Each row is a point. Each copy is the shape, with its points in the same order, turned, moved and blurred by noise. Some copies are also mirrored. Which?
In the rows, zero is written as 128.

Shape:
[[135 126]
 [ 84  39]
 [121 116]
 [ 81 141]
 [175 147]
 [114 122]]
Copy 1 (6 x 2):
[[137 112]
 [ 31  97]
 [127  98]
 [122  55]
 [163 145]
 [126  88]]
Copy 1 is: mirrored
Copy 2, 6 rows:
[[118 130]
 [ 16 112]
 [103 123]
 [112  73]
 [151 161]
 [107 111]]
Copy 2 is: mirrored
Copy 3:
[[135 121]
 [ 36 149]
 [114 124]
 [102  69]
 [173 134]
 [120 112]]
Copy 3 is: mirrored
Copy 4:
[[126 137]
 [149  41]
 [141 126]
 [183 136]
 [ 92 171]
 [149 129]]
Copy 4 is: mirrored

Shape (8 x 4):
[[156 139  46 134]
 [131 135 213 111]
 [152 149 117 140]
 [134 125 116 121]
 [147  96 196 115]
 [122  33 173 109]
 [111 119  76  95]
 [117 128 172 177]]
Copy 1:
[[ 86 161  67 110]
 [180 129 183 188]
 [111 146 123 159]
 [137 139 114 133]
 [176 144 192 144]
 [199 121 177  80]
 [142 137  69 114]
 [122  91 172 165]]
Copy 1 is: mirrored
Copy 2:
[[210  76 128 137]
 [ 89 181 105  83]
 [157 113 138 114]
 [158 121 102 120]
 [ 95 145  83  71]
 [ 99 117  17  89]
 [194 125  84 151]
 [ 82 117 129 126]]
Copy 2 is: only turned

Shape, 10 rows:
[[152 140 128 192 117 165]
 [118 151  74  99 148  83]
 [141 108 143 105  37 108]
 [ 76 182 148 126 152 115]
 [184 107  76  89 152 165]
 [131 148 129 170  71 175]
 [ 73  85  85 111 107 116]
 [ 97 199 132  99 132 182]
 [162 131  97 170 154  66]
 [138 128 158 185  89  94]]
Copy 1 (10 x 6):
[[ 99  89  79 153 101 146]
 [196 139 136  92 148 150]
 [ 87 111 197  97  92 113]
 [178 185 113 155 100 113]
 [153  61 151 143 192 170]
 [ 61 128 108 145 105 142]
 [132 140 134  90 171  82]
 [136 193 125 186 137 162]
 [189  76  92  86  93 140]
 [117  97 116 111  55 107]]
Copy 1 is: only turned
Copy 2 (10 x 6):
[[106 113 118  89 162  81]
 [145 203 113 168  98 116]
 [168  85 114 159  72  40]
 [ 72 146 131 149  87 142]
 [185 144  61 116 148 132]
 [114  89 120  79 111  58]
 [116 164  51 167  79  59]
 [104 125 113  86  61 153]
 [135 177 141 172 177  95]
 [102 102 150 159 139  45]]
Copy 2 is: mirrored

Shape (14 x 9):
[[119  95 130  96 143 121 132 105 114]
 [ 92 249 135 112 131  97 128 103 125]
 [151 108 134 163 117 127 165 122  99]
 [126 122 138  98 137  65 147 112 142]
 [210 102  99 120 150 149 192 142 169]
 [130  98  88  97 135  75 156 112 118]
 [133 145 119 102 122 127 130  93 127]
 [184 102 121 104 113 128 144 122 131]
 [ 95 131 129 197 141  88 165 100 145]
 [111  95 111 177 115 112 130  99 105]
 [102  91 128  97  69 151 129 103 121]
 [ 92 114 136 120 138 152 137 115 149]
 [131 104 121 118 111 125 173 107  96]
 [102 119 120 130 136 149 132 174 138]]
Copy 1, 14 rows:
[[124 121 136 107 105 163  99 153 121]
 [ 68 106  85 150 109 174 124  68 222]
 [108 143 173 122 107 159 158 119 101]
 [122  95 141  81  99 128 126 128 163]
 [155  83 114  94  84 161 198 116  58]
 [113  94 137 100  77 109 107 134 112]
 [121  98 120 142  97 170 119 128 143]
 [142 105 137 123  76 159 165 156 109]
 [ 96 105 178 112 166 134 133  74 130]
 [ 95 127 178 142 143 133 119 134 107]
 [171 153 144 164 106 150  99 152 129]
 [147 129 118 117 147 170 108 120 124]
 [121 135 160 127  82 154 120 120 106]
 [130 162  97 112 146 138 142 125 111]]
Copy 1 is: mirrored
Copy 2 (14 x 9):
[[164 132 128 103 109 150 121 152 128]
 [ 80 122  90 119 177  74 159 193 209]
 [143 114 154 107 115 109 119  87 145]
 [141  76 148 115 112 133 117 178 151]
 [121 123 190 163 124 168  43  92 168]
 [166  77 137 118 131 145  83 163 127]
 [125 123 100 100 130 146 111 139 162]
 [111 107 139 109 113 156  69 111 129]
 [190  85 151 144 119 100 159 118 192]
 [189  95 112 117 115 113 133  97 143]
 [133 118  95  87 133 189 153 107 104]
 [154 146 127 133 117 153 144 140 146]
 [151 115 146  92 130 136 109 113 136]
 [129 141 140 172 124 128 145 126 114]]
Copy 2 is: mirrored
